Rows are points. To make a cloud, some directions were put in groups of two or more. Within a group, all points are equally far from the middle, so they leave a hole (a ring in 2 directions, a hollow ball in 3). The other directions are filled evenly. Then the cloud was stretched, turned, moved and blurred a little. Count the holes, and give their numbers of directions, smallest first.
In the rows, zero is written as 128.

Cloud:
[[122 183  79]
 [125  79 116]
 [ 85 144 111]
 [ 88 163 191]
 [167 118 158]
 [150 124 203]
 [151 188  95]
 [120 164 194]
 [ 81 153 139]
 [159 121 182]
 [109 171  81]
 [155  90 161]
 [ 87  67 180]
 [ 98 118  79]
 [103 168 183]
 [ 77  89 150]
 [ 71 141 149]
 [114  75 134]
 [ 68  89 165]
 [ 83 141 115]]
Holes: 1 (2)

Cloud (29 x 4):
[[176 151 145 113]
 [ 61 102 129 175]
 [185  84 116 109]
 [ 97  56  95 106]
 [175 116  78 129]
 [187 122 125 102]
 [108  82 123  71]
 [ 94 166 147 168]
 [ 57  96 147 170]
 [155  76 159 181]
 [ 79  98 195 151]
 [149 112  77 165]
 [175 102  93 160]
 [185  86 116 108]
 [157 149 191 164]
 [139  74 132  78]
 [163 160 171 139]
 [ 74 158 148 148]
 [ 93  95 202 154]
 [114 168 117 112]
 [186  85 114 113]
 [128 115  86 180]
 [ 86  53 120 145]
 [159 111 148 199]
 [135 165 164 180]
 [ 96 123 107 190]
 [181  73 115 133]
 [ 58 119 145 173]
 [ 72  66 123 158]]
Holes: 2 (2, 2)

Cloud (48 x 6):
[[ 75 148 151 124 183 103]
 [162 156 195 143 123 137]
 [123  23  80 116 108 146]
 [ 48 112 178 108 124 136]
 [126  79 119 179  53 108]
 [133 103 186 145 110  77]
 [136  55 166  75 130 110]
 [108  55 148 201 145 145]
 [152 105 101  79 181  93]
 [ 86 132  97 110 102  84]
 [152  83 151 151 146 191]
 [111 145 132 179 186  80]
 [ 96 172  90 152 163 174]
 [148  53 135 148  53 140]
 [ 58  98 138 116  98 116]
 [101 141 109 142 149  37]
 [ 45  86 163 115 133 138]
 [ 81  93  69 157 129 136]
 [109 137  52 181  93  93]
 [116 211 167 108 167  91]
 [156  85 171 154  99  82]
 [112  80 103 151 141 182]
 [ 66 137 189 116 151 114]
 [ 82 137 177 164  97 183]
 [ 85 130  85 117 113  65]
 [102 155 186 187 141 152]
 [187 115  59 144 130 128]
 [ 94  76 130 146 139 199]
 [ 86 147 148 131  87 167]
 [ 72 125 126 113  94 124]
 [169  70  44 145 115 123]
 [ 52 110 162 109 157 141]
 [ 91  77  98 163  55 111]
 [ 87 103  78 185 106 124]
 [128  51 168 179 163 149]
 [ 95 118 158 148  69 164]
 [165 104 170 136 101 174]
 [143  85 176 122 192 132]
 [ 63  60  96 165  75 118]
 [172  95 187 125 145 125]
 [ 55  90 124 121 140 110]
 [113  74  68 100 172 101]
 [142 117 125  57 143 124]
 [112  80  79 120 146 162]
 [139 158  96 178  95 104]
 [153 126 107 140  77 132]
 [145 123  80 180 174 145]
 [196  96  61 167 146  97]]
Holes: 2 (2, 2)
